Each row is a point. The window is the flat piece filled in between its corners: a triangle in 3 columns, a solid with four corners in 4, and so on. A path goes straight from each point to the next, and from the last back to the first. After which points does the path pass through the window?

Window (3 x 3):
[[ 43  -8 -26]
 [-30 -28  13]
 [-38   9  -8]]
Path:
(1): [21  7  5]
(2): [-44   5  43]
(3): [-55 -15   0]
(4): [-24 -52 -17]
(5): [ -8 -19  50]
(6): [-38 -18  57]
(7): [-57 -22   1]
(8): [-40 -32 -16]
(9): [-14 -15  39]
(10): [-45 -12  40]
(11): [-60 -34   4]
(12): [ 20 -44 -16]
(13): [ 38 -10  11]
(14): [60 13 -4]
(15): [ 11 -34 -46]
(16): [ 11  -4 -43]
Through the window after points: 8, 14

Window (4 x 4):
[[ -3   5 -31  13]
 [ 30   1 -26   8]
 [-35 -31  60  -7]
 [  7  -8 -32 -15]]
Path:
(1): [ 40  47 -28  -4]
(2): [  1  37  -9 -11]
(3): [ 15 -21 -11  12]
(4): [-24 -43  21  -1]
(5): [-14  10  40 -18]
(6): [-15  36 -13  -1]
(7): [  5 -24 -30  18]
(8): [  8 -36 -19  18]
(9): [ -5  29 -35 -17]
(10): [-11  19 -19 -34]
(11): [ 16 -24 -34  -1]
(12): [ 31 -28 -54  22]
Through the window after points: 2, 4, 6, 8, 10

Window (6 x 6):
[[  9  47   9   0  16  -6]
 [  9  22  11  28  35   3]
 [  0  15 -20  -8  36  -1]
 [-18  31  -7   8  16  21]
 [ 46 -46 -22   4 -60  25]
 [-17 -26   6 -20 -20   2]]
Path:
(1): [  7  21  19 -11  32  13]
(2): [-28  29  -6  10  36  -7]
(3): [  4  29 -10  17   7 -16]
(4): [ 12  44  26 -19  20  20]
(5): [ 10  15  17 -21  22  23]
(6): [-20   3  -4  -1   1 -13]
(7): [  6   9 -24  22 -26   4]
(8): [ 32   1  15 -15   5  16]
(9): [  5  22  15 -13  37  27]
(10): [-14  15 -20   0  13 -23]
(11): [ -3  19 -25  23  12 -21]
(12): [ -5  24   7 -25  32  38]
(13): [ 11  -1  12 -17  17  22]
(14): [ -7  19 -30  19   3 -25]
(15): [-26  31 -16  28   5   0]
(16): [ 4 18  4 -2 21 25]
Through the window after points: 3, 7, 11, 13, 15

Window (6 x 6):
[[  1 -39   6  16  -7  12]
 [ -4   2 -35  -6  -1 -28]
 [  3  10 -36 -53  -9 -38]
 [  5  20   9  27  -7  -2]
 [-13 -11   3  19 -26  -7]
 [-21   6  -3   7  -1   4]]
Path:
(1): [ -9   0   1   5 -10 -18]
(2): [-15 -19   3   3   3 -27]
(3): [-10   1 -32 -14 -34   1]
(4): [  4 -16  -8   7  -9  11]
(5): [-19 -24  14   9  -2 -19]
(6): [-18  -1  -9   1   0 -47]
(7): [  2   4  -4  -9 -20  11]
(8): [ -4   1 -18  -5 -20  10]
(9): [ -3   6 -24  14  17 -60]
(10): [-19  -1   2 -15  -8 -28]
(11): [ 14  -4 -15   2 -20  11]
(12): [ -9 -19 -12  -5 -20   0]
(13): [-14 -18  -3  17   1 -21]
(14): [ -3 -19   1  -1   9 -16]
(15): [ -9   0 -25   1 -26  10]
(16): [ -6  -5 -21   3 -19  -8]
Through the window after points: 4, 8, 14, 16

Window (8 x 8):
[[-18 -10  -2 -26  35  53  50 -22]
 [  1 -38 -26 -13 -23   7  -5 -31]
 [-58   2 -13  -4 -18  22 -55 -23]
 [ 24  -9  20  42  21 -17 -20  51]
 [  0 -45  32  15   3 -26 -21  43]
 [-60  59  15  14 -47   7  11  11]
 [ 32  22  33 -26 -26  -3  22  -4]
 [ 29  29   4 -35 -17 -43  17  14]]
Path:
(1): [ -6  30  10  -6  -3 -15   1 -42]
(2): [ 14  12  -1 -29 -31  30  33  38]
(3): [ 12  16  -1 -26 -25  21  19  32]
(4): [-14  16  20   4  -9 -11  24  -9]
(5): [-27 -16   7  23  -1   5 -16 -12]
(6): [-13 -16  -5  -3  -7  25 -28  12]
(7): [  7   8   0  -5 -21  26 -16  40]
(8): [  4   1  16  11   4 -25  -5   4]
(9): [ -2   2  26  21  10  -8   5 -37]
(10): [ -9 -27 -20 -12 -13  12 -29  51]
(11): [  1  23 -28 -41 -51  37   1  16]
(12): [-27  15  23  -3  -8  -8  20 -18]
Through the window after points: 7, 9

Window (9 x 9):
[[ -1  -1  15 -18  13  -3 -39  41  19]
 [ 13 -12  18  10  -5  20   5 -17  -6]
 [ -1  25 -30   6   2 -45  -7  -3 -42]
 [ 11  33   4  45  32 -11 -10 -20  14]
 [ 25   7 -11 -29  10  41  21  18 -21]
 [ -3  -6 -33   3   8   5  15   1 -30]
 [-13   8  29  32  -6  -1 -12  13  -1]
 [-11 -15  32  14  12 -34  17   9  -5]
 [ 25  -8   9  60  -1 -17  29 -16  -9]]
Path:
(1): [-15   5   7  17 -21  11  36  -4  10]
(2): [ -6   6 -11   8  -4 -12  18  -2  -8]
(3): [ 20  -7 -19  24  22  -4  -6   2 -43]
(4): [ 17  -4  21  16  17   5  -9   1 -32]
(5): [  2  -6   3   8 -11   2  11   4   6]
(6): [ -1   3  -7  18  -9 -16  18  -3  12]
(7): [ 17  -4 -10  20  18   3   1  -7 -55]
(8): [ 11 -12  26  17  21   3   4  -3 -28]
(9): [-13  -1   5   6 -24 -21  14   0  29]
(10): [  6  -4   3   3 -25  -7  10 -19  11]
(11): [ 14  -7  17  28  26  24   2   2 -28]
(12): [ 17  -5  15  16  25  19 -21   4 -24]
(13): [  4   3   2   6 -10   5   7  -3   2]
(14): [ -6  14  -4  36 -12 -18   0   2  24]
(15): [ 37   3  21  15  51  12   1 -10 -33]
(16): [ 17  -2   4  -2  18   1   8  12 -20]
Through the window after points: 2, 6, 8, 10, 14, 16

Window (11 x 11):
[[ -3  10  -6   8 -23   2 -10  -9  22  12 -14]
 [-19   5   0   3  18 -36  -8  50  18   3  19]
 [-23 -13 -31  28  20 -29  16  41   7  -5   4]
 [  1 -13  -2 -10  14  19 -36 -31  33  -5 -29]
 [-19 -17  11  46  22 -60   6  -6 -35  -7  16]
 [ 22   6 -15 -32   5  -5  -8 -22  30 -22 -25]
 [-11  11  -8  -5  -3  24 -17  11 -12  -5  -4]
 [  3 -17  11  38   7 -35  -1  31   3 -28   1]
 [-22 -16   3 -22 -21  19  -9 -27  18 -16  -5]
 [ 11 -19   6 -25  -5  23  -2  -3  12  17 -19]
 [-28   5  15  -4   0   1   2   4   3  -2 -34]]
Path:
(1): [ -2 -16 -17 -15  -9 -14 -29   7 -10  -9 -27]
(2): [  1   4  -1 -11   5   5   0  -9  24 -12  -6]
(3): [-5 18 13 27 17 -6 13 -7 31  1  1]
(4): [-11 -10   0  -5  -5  -6 -16  -5  -7  -5 -13]
(5): [-18 -16 -18   7 -19 -36 -15  33 -22  10 -23]
(6): [-11 -10   0  19  22 -17   4   0   4  -8   6]
(7): [  6   5   2  -4   9  -4   6   1  15 -12  -6]
(8): [  1 -13  -9   1  -2 -14 -20   3   8 -17 -17]
(9): [-10 -40   1 -21 -12 -31 -27   5   8  -1 -29]
(10): [-10  15   4  23  18  -5   6  11   7  -6   7]
(11): [-14  13   3  20  14  18  10  -7  36  -3   0]
(12): [  7 -21 -10  -9  -2 -13 -24   4   6  -6 -10]
Through the window after points: 1, 5, 7, 9

Window (11 x 11):
[[ 19  -1  -3  -4 -17 -20  37   8  16  11  11]
 [ 13  30  28 -23 -43  -4  30  11 -23  -3 -29]
 [ 25   3 -13  25  14  -9  30 -55   7 -25 -13]
 [ -4 -12   4 -17  11 -33 -19  -1 -17  36  24]
 [ -2  15  11 -41  19   4  14 -31   2  60  33]
 [  0 -26 -15  29 -11   6 -12 -38  24  19  10]
 [-17 -23  25  -2  13  14 -32  30   3  -7 -10]
 [ -8  -6 -27 -20  -6 -12   8 -60   4   2  21]
 [-17 -31   7   1  27   5  15 -11 -27  17  -1]
 [ 15   1 -11  -1  -9   7 -10  36 -12  -3 -13]
 [ 42 -20   1 -25 -19  13 -23  -9  23  -6 -21]]
Path:
(1): [  7 -15   5 -16   1  20  -6 -11 -13  -3  32]
(2): [ 34 -17  21  10 -36  16 -16  -4  -6   7  23]
(3): [  2  -7 -14 -15   9  -3   0  -1   5   4 -22]
(4): [-10  21 -22  -5 -11 -18  -7 -16  13  30 -27]
(5): [ 26 -17  34 -20   0  17  30   0 -14   3  37]
(6): [ 15 -20  16  -6   1  -2  -1 -10 -16   9  19]
(7): [-17  -7   4 -14   9   1   2 -22  12  15  -6]
(8): [  4 -12  -5  -3  -1 -21  17 -16  22  14 -23]
(9): [ 24   2   4  -1  -6   8   9 -11  -8 -14   8]
(10): [ 32 -22  14 -11 -19 -12  -4   7 -18 -24  20]
(11): [  4   0 -12 -12  -4   7   0 -15   8  12 -16]
(12): [ -3 -11  -4  -2 -12 -19 -11  -2  15  25 -21]
Through the window after points: 2, 4, 8, 10

Window (12 x 12):
[[-17 -14  -6  11  21 -10 -32  13 -25  25   6  11]
 [  6 -19   5  13  -8 -16 -16 -34 -23   2  -5 -31]
 [ 18  19  16  31  21 -23 -44 -17   8   4  -5  -7]
 [ 29  -5 -24 -18  16  -4 -21   4 -26   7 -33  -6]
 [  4  16  -3  38  30   8   7  12 -12  37  -4 -25]
 [  2   3   4  11 -41 -36  -2  -8  56  11  38  38]
 [ 28   4  -1 -15 -52  16 -26  10 -12   0  50  36]
 [ -5   1  34 -21 -19   5 -17 -27  57  -5  33  30]
 [  0  29   5  -5  43 -39  -7 -11 -29  12  -1 -28]
 [ 14  -2 -33  -9 -13  -2 -26 -40  32  -5  60  16]
 [ -4  -6   8   3 -32  -9 -14  -7  48 -56  41  22]
 [-20  33 -15  10   3  -7 -28 -14 -20  13 -25 -18]]
Path:
(1): [  6   0   5 -10 -17 -15 -31  -8  15  -1  23   4]
(2): [  2   3   3  22  -4  -2  -1 -36   2  -9  12  29]
(3): [  7  22  12  11  29  -7  -2 -47 -28 -13  -8  23]
(4): [ 15  -5  -2   6  -8 -17 -46  16  27  19   7 -17]
(5): [  5   4  -9 -13  -5 -15 -34  11  25  16  12 -44]
(6): [ -2   2   9  14  15  -8  -9 -22  -3   3   1  14]
(7): [-15   4   8  29   6 -16 -11 -39   1  -2  13  39]
(8): [ 20  13  -1 -10  -5 -11 -30  20  19  12  19 -12]
(9): [ -3   5  -4  -6   7 -13 -25  -3   8  31  14 -11]
(10): [ 15  10  -4  20   4  -6 -13 -15 -21  -1 -17  19]
(11): [  2  21   0  15   1  14 -12 -32  -5 -11  -5  39]
(12): [ -9   7   7 -12  -5 -20 -23  -4  20  15  14 -21]
(13): [ -1  -5 -11  -2  -8  -6 -27   6  -2  12   4 -18]
(14): [  9   3  -4   9  18  -9 -20  -9 -11   9   7  16]
(15): [  3   3  26   3 -12   3  -4 -39   8  -2  36  56]
(16): [ 15   3  -5 -18 -33   2 -33  15  17   2  26  -9]
Through the window after points: 3, 11, 13, 15

Window (14 x 14):
[[ 12   6 -26  13   7   4 -13 -11  32   6 -46  15 -34  -8]
 [ -6 -34  18   8   7  -3  -8  22  16  -8  -6   9  -8 -12]
 [ -9   0 -11 -15 -21 -17 -14  25   3   6 -18 -30   1 -10]
 [ -4  12   3  10   2 -12  20  -1  -3   7 -13   2  18  -8]
 [-34 -15 -39   1 -10  -3  17 -19   4  -1  -2 -15  29  -1]
 [ 22  -7   8  16 -49 -16 -10  12   4 -21  14  27  -8 -29]
 [ 23 -18   3  -7 -18  12 -11 -17   5   2 -18 -39  32   7]
 [ 34  -8  10  16 -13 -12   5 -51 -18  21 -21   8 -31  29]
 [ 37 -30   5   0 -33  11  15  -5  22  21  -8 -24  -6 -28]
 [ -7 -10   4  24   8  23   6   7 -18  36  34 -30  -4   5]
 [-35  -6   0  23 -20  26  12  13 -38  -5   6 -22 -12  22]
 [-18  -2   3  -2   0   1   9   3  31  31  -6  46  36  -6]
 [ -8   7  13 -14  -9  -8   4  -2   0 -27   8  -6 -24  12]
 [ 60 -29   0 -21 -19  14 -17   6 -23  -5 -29  18   2 -10]]
Path:
(1): [ 28 -19  -6   9 -11  -5  19  17   4   8  -9  -7   1  18]
(2): [ -5  -7   2   2 -11   6 -18 -19   3  10 -20  12   6 -32]
(3): [  7 -16   2  -1 -11   7  -7  -8 -12  -1  -9  -6 -13 -14]
(4): [ 21  -3   1  18 -14 -10   8  17   6   4  -3 -19  -4  28]
(5): [18 -5 -8 18 10 -3 32 11  9  4 -4  9 -5 34]
(6): [-12  -9   1  -2 -16   1 -16 -16  -8   6  -9   1   3 -10]
(7): [ -4   8   3  -3 -14   7 -25 -23 -13  22  -2   5  -3 -23]
(8): [ 15 -19  -6   3 -18 -19  15  15   9  -6 -21 -20  -5  18]
(9): [ 16  -7 -10  14   1  -1  -1  13  29   3   3   0   2  11]
(10): [-30 -25  28  -5 -21  13   7 -10 -30  20 -14   9   0 -34]
(11): [ -2  -3  10  -7 -10  -4  -6 -31 -10  18  -5  -5  -7 -10]
(12): [ 33 -15  -7  25 -14   0  16   3   5  -2 -23  -3  -3  25]
(13): [ 17 -21   1  14 -25  -9   3  28  13  -5   5  -8  16  35]
(14): [-12 -21  14  -4  11   8 -10  -9   7   3 -18   9 -12 -43]
(15): [ -8   2  15  -7  -6   8 -24 -17 -17  25 -14 -10   4 -27]
(16): [ 16 -13 -19   7 -10   0   5  12  15  -1 -14  -5 -10   8]
Through the window after points: 7, 9, 11, 13, 15

Window (14 x 14):
[[  5  36 -49 -23  26  -3 -31  11  15   2 -30  18  -7  25]
 [ 16   6  22  34  22 -30  14  -5 -11  -7 -17   3   8  29]
 [ 13 -14 -12 -25  -5   9 -24   6 -12   2  18  -8 -21 -10]
 [ 15 -15 -10 -31   5  -9  43  19 -10  -8 -10 -47  -2  33]
 [ -5  24 -26  35  -5  25  43 -36  26  32  28 -11 -15  10]
 [-11  60  -9 -32  19 -45   5 -21  44   8  -4   7  -5 -16]
 [-31 -43  -8  20 -16 -38  24 -35  19 -31 -12 -34  -8  -5]
 [ 36  -1  22 -15   2  39 -20  12  23   9 -41  25  19 -22]
 [  7 -22  32  -2 -17 -40   6  34 -39  23 -43  25 -23 -40]
 [-32   1   4 -20 -32   4  20  -1  13 -42  -1 -41 -36 -45]
 [ 12 -40  25 -27 -24  13  -2  41 -22  11  -6  38 -46   0]
 [-12  57  12 -27 -18  -5   5 -48 -16  30   0  51 -10 -28]
 [ 20  13 -35 -20  26  15  -2  19   8 -17   5  23  40  14]
 [-35 -23   9   4  -3  27  -4   0   0   9  10  -7   3  -1]]
Path:
(1): [ -6  21  17  10 -47 -20  -9  17  21  15  20  14  19  20]
(2): [ 15 -14 -10 -27  22  16   0  -7 -18  -2 -15   2 -29 -23]
(3): [  9 -23  -4  -5  21   9  13 -12   3 -11 -28  -8 -16  -8]
(4): [-17  15   2  -6 -37 -26  10  33  17 -10  21 -27   9  12]
(5): [ -5  22 -18  -7 -57  16  -6 -10  22  12  -3 -20  -3   6]
(6): [-11  -1   5 -14  56 -32  24  -2 -23 -12   3  23 -15  -9]
(7): [-10  17   8  -9  51  14   7 -11 -18  13 -19   9 -25  -7]
(8): [  1  -2   8  -2 -23  -9   5  -4   3   1  -2  13   2  -1]
(9): [-15  -6  -1 -26 -47 -25 -28  20  34  22 -25  -3  25   0]
(10): [  8  10 -13 -12  25  15  19  -1 -14  -9  -5   6 -32 -12]
(11): [  1  -6   8   1  31  17   3 -22 -12 -13 -22   8  -9 -16]
(12): [ 11  -8 -11  -3 -30  -5   3  37   3   9  10   0  16  27]
(13): [ -4  -7   0 -17 -30 -13   7  12  12   9 -15   3  -4 -15]
(14): [  3   2  -1  -7  15   8   1  -1 -13   0 -10  10 -17 -16]
(15): [  1   7 -14 -19  40  -4   5  -9   3   7  -4  10  -2  -2]
(16): [  4  13  -3  -3 -22  -1   6  -1   0  -8  -5  15  12   2]
Through the window after points: 1, 7, 15

Window (14 x 14):
[[-24 -13  42  -5   0 -10  -9  -1  -1 -26  29  10  19  27]
 [  9  -9  -5   0 -11  15 -24   5  33  -6  19  11  23   5]
 [ 13 -22 -12  24  30 -12  32  39  15  -6  23 -14 -14 -14]
 [ 44  47 -41   7 -28  -1  -6 -28  32 -11   8  -5 -33  16]
 [ 24   6  20   2  18 -26 -19  26   6 -14  -1  -6  -4  32]
 [-13 -20  29  -7  22  20 -24 -13   7   1  11  11   5  29]
 [-18  -8  13   9   9 -15 -20 -13  28  -5  -4  -5  27   1]
 [ 23 -30  47 -11  -4  22  27 -33 -13   6  -3 -47  54  39]
 [  5  -9  -8 -14  -5   7  10 -21 -33 -15 -14  -2  29  25]
 [ -6 -14  17 -24   0  -6 -22  -6  19 -20  20   2  -6 -15]
 [ -4   1  19 -17   3 -25  22   3  51  23  15  10  15 -23]
 [-45   2  23 -13 -10 -21 -41   8  23  32   3  -7  17   8]
 [ -4 -13  33  27 -43 -19 -30 -15   0  31 -20  26  24 -55]
 [  1  21  31   9  29   2  -1  29  -5 -19  21  -8  34  -8]]
Path:
(1): [ 13 -10  10   2   6  -7 -15 -21  10  20  21  -1  21  18]
(2): [  9  -4  16   2   6 -22 -13  -7   1   3  21  -6  22  10]
(3): [-14 -11  28  -2  -4  35  -1   8   9 -21 -15  -3   4  18]
(4): [-16 -18  23  -7 -17  31  33  -9  37  -4 -25   0   9   5]
(5): [ -7  -1  11   0   9 -30 -48 -13  -5   7  34  -4  26   2]
(6): [  3 -13   4  -6   3 -36 -16 -11  -4   3  44  19  14  18]
(7): [-19  -5  34   5   4  30  -5  15  30 -16 -19 -18  14   4]
(8): [ -4  -4  26  -1  -2  -7  -4   3  16 -10 -15  -8   2   5]
(9): [ 21  -1   8  14   8 -13 -24   3   6  21  60  12  33  -2]
(10): [10 -3 10  2  9 -7 -5  1 10  4 22  0 17  2]
(11): [ -1 -11  22  -2   1   6   6  -3  33 -23 -13  11   2  -3]
(12): [ -3  -2   7 -10   1  17   1  27  19 -19  -4  -2  -6   9]
(13): [  3  -6  12   3  18 -23 -11 -27  16   9  34  -4  23  10]
(14): [  1  -7   2  -3  -1 -19  -7 -17  16  14  17   2  28 -12]
(15): [-18  -2  32   1  -1  -9 -10   9  32   3  -8   2   7   0]
(16): [ -4   8  13   5 -17   4  21  36  20 -31 -22  -6   7 -15]
Through the window after points: 6, 14

Window (14 x 14):
[[-35  21  -1  -9 -13  17 -14   8  14  -6  15 -14 -21  27]
 [ 39  11 -12  15   7  36 -45  -7   3  40  31  -6 -16  24]
 [-10  13  11  -7  -1   5 -23   0 -14  -7   2 -32  10   8]
 [-16   1 -10  23  10 -20 -43   5 -17  18  -8  17  15   3]
 [-37 -12   1 -11   7 -25   0  -3   6  -2  28  -5  -8 -18]
 [-15  15  29  -3  -4 -38 -15 -29  12  44  13  20   3  25]
 [-22  -2  28  13 -22 -21 -27  -5   9   6 -19   0 -15 -13]
 [ -9 -13  -3  14 -12  29 -19  -5 -47 -11 -28  23  20  22]
 [  1  -9  -5 -17  15  15 -21  15 -10  15 -16  11  14  15]
 [-43 -18 -28   5  49  -4  15 -14  29  11   1 -14  19  14]
 [ 29  18 -13   8 -17 -40  30  49   6 -23 -10  -5 -30 -17]
 [-24  -2  -1   9 -37 -19  14  25  40  -2  28  -1   6  -2]
 [ 10  23   5   8  17  26  -1  11 -12  -2 -11  29  17   7]
 [ 29  13 -29  21   3   5   7  46 -26  44  12 -21 -22 -24]]
Path:
(1): [ -9   0  13   7  -3  -6  -5   8  -2   1  11  -8 -17  10]
(2): [-38  25  -6  -4 -22   2 -42  -9  25  13 -31  12  11  -8]
(3): [ 10   9 -31 -21  -8  -2  -6  28  -2  11 -11  15   5 -25]
(4): [  4   7  27  60   0 -22  16  19 -12  -3  22 -39 -36  28]
(5): [-25 -11  19   9  35  16  14  33  20   0  -1   3   0  29]
(6): [-15  14 -35  -2 -29 -16 -22 -23  10  14  21 -14   2  -8]
(7): [ -1  11 -23   4  -5  11 -30  -7  11  15 -11   8   0   6]
(8): [  4 -10  20   5  20   0 -15  16 -17  20  24  -6  -1  15]
(9): [-11 -14  45 -12  27   0  -3  23 -14  16  11  16   9  37]
(10): [-11  12 -29  10 -14  11 -26 -10   6  11   3 -12  -2  -5]
(11): [  0  18 -18 -17 -29  25 -20  -6  -7  25  13  -4   0 -36]
(12): [ -6  -7   5  26  12 -27  -4  23   1  -1  -4  -4 -14  32]
Through the window after points: 1, 3, 5, 7

Window (14 x 14):
[[ -8   2  13  12   3  14  -5  -9  -9  -1   7 -12   3  27]
 [  7  21   2   9   2  14   5  11 -12  32  10  32  -5  26]
 [  8 -15 -17 -18  40 -20  -4   9   0  41 -24   2   1  -9]
 [ -1  -9 -23 -35  12   5  -9  -1  -6   4 -12  13 -23   1]
 [ 21  30   5 -10  -3 -12  11  14  10  30   4 -11 -18   3]
 [ -8  35  -6  -9 -19 -12 -11   5   5  16  17   9   4  11]
 [-26  55 -21  -7 -31  44 -15  27  -5  21 -22  -2  13   2]
 [ -8 -12  -4   1 -16   4   4  12  -7  21 -20   2 -13  15]
 [ 24 -12  -4  -2 -12  16   6  10  19  -6 -17  18  13 -20]
 [  4 -28   9  18  15   5 -28  -5  12  20 -23   1 -15  -5]
 [ -9  17   4  -8  -5 -15  18   5  -6   9 -10   4 -30 -17]
 [  8  12 -27   7  26 -22 -17  12  33  -4   2   4  -7   5]
 [ 29   7   3   3   0 -20 -11  17  -3  -5  -9  -1   0  -4]
 [  7 -15 -19  26 -15  10 -16   0 -21  17  -2 -28  -1 -15]]
Path:
(1): [  2 -10   4 -12  -6   6   6  22  -3  10  -2  13   3  -7]
(2): [ -1   0  -2  -6   7   0 -12  12   0  17   1  -1  -7 -10]
(3): [ 12  19  -8   9   1  -1  -3  -4   9  10 -23   5  -6  11]
(4): [  8  -3 -11  -9  -5  -6  -9  -2  -4  26 -18   5  -6  12]
(5): [ -1  13  -3  10  21  17 -12  32   8  -7   9  -9   3 -19]
(6): [-14  -7  -8  -5  13   9   0  31  -6  36  -5  -3   0  -1]
(7): [ 15  -2 -11   5  -6  -7  -7  -8  -4  12 -15   2  -9   4]
(8): [  2   9  -8 -12   6   3  -4 -10  -1  13 -18   3 -16   8]
(9): [ -3 -10  -3   4   5 -15  -8  60  10  33   2  12  22 -10]
(10): [ -2   6   6  -1  -2   2 -14  26   3   3   0  -3  -2   5]
(11): [ 19  19 -17  12  -6   1   3  -8   2  29 -18  12   3  -5]
(12): [ 30  12 -21  26  12  -3 -26 -24  25  11 -32  -4  -7  -1]
Through the window after points: 6, 12

Window (14 x 14):
[[ -8  19  22  12 -21 -23 -16  33  28   4 -15  -7  -9 -10]
 [ -2 -20 -22  13 -20  -7  -9  33 -20  -2  47 -22 -33   7]
 [ 30 -20 -34  21  27   7 -35  11  46 -19  -7 -14   5  25]
 [ -7  13  -6   2  48 -49 -12 -24   4 -39 -32  18 -16 -20]
 [-20  -2  -6  27 -22   4  -1 -16  32 -14  -5  25  41 -14]
 [  0 -44   6 -33   6  14 -28  23 -15  -3 -18  21   1 -22]
 [-17 -15  13   2  -7 -24 -17 -38  13   0 -15  24 -44 -27]
 [-18  -4  24   9 -20 -58  33  -3 -23  27  -8  -4  -9  21]
 [ -5 -23  -5 -11   3 -41 -19  -2  -2  10   6 -55  12   0]
 [-41   2 -20 -33  13 -41 -33  17  -6  25  18  -6  17  -7]
 [  6 -26  31  13  48  27   3  18   1 -17  21  -7  16  18]
 [  9  19  -8  11 -31   4 -17   1   0  33  -1   3 -15 -34]
 [ -8   0  36 -27 -21 -17 -17   4  -9   4 -35 -33  -2  42]
 [-28  13 -37  -1   6 -39  21  -4  13  10  13 -12 -34 -36]]
Path:
(1): [ 14  12  -3 -26 -27  -4 -24 -17  13  -9  15  13  17  -6]
(2): [ 45 -17  15 -11   9 -11 -13  29  16  -8  52  -5 -17 -25]
(3): [-41  -6 -12  15   0  -9  -6  -3 -15  -2 -25 -16  -3  27]
(4): [-19  -4 -33  23   0  -4 -29  -3  -7   6 -21 -14  -3  10]
(5): [-13  -8  10 -40   4 -42 -10  32   4   8  47  -1  -1 -15]
(6): [ 24   0  -3 -13 -30 -36 -13  -5   3   7  11  -3 -29 -15]
(7): [-42  -9   7   6   7  -6  -6  14  -3   3  -8  -5   4  -7]
(8): [-16 -56 -10  34  19  13 -31  12 -37  -1 -31  -3   4 -31]
(9): [-13  38 -15 -21 -10 -47  22 -15  48   4  26  -3 -28  -6]
(10): [ 40  -3   0 -20 -25 -26 -12   4  60 -17 -24  45   8  22]
(11): [-53  -4   0  11  11 -22 -16  -3 -47  13  -2 -49 -22 -26]
(12): [-36 -38  10  31  29  -8  -2  37  -2   8 -34 -23 -23  -4]
Through the window after points: 2, 4, 8
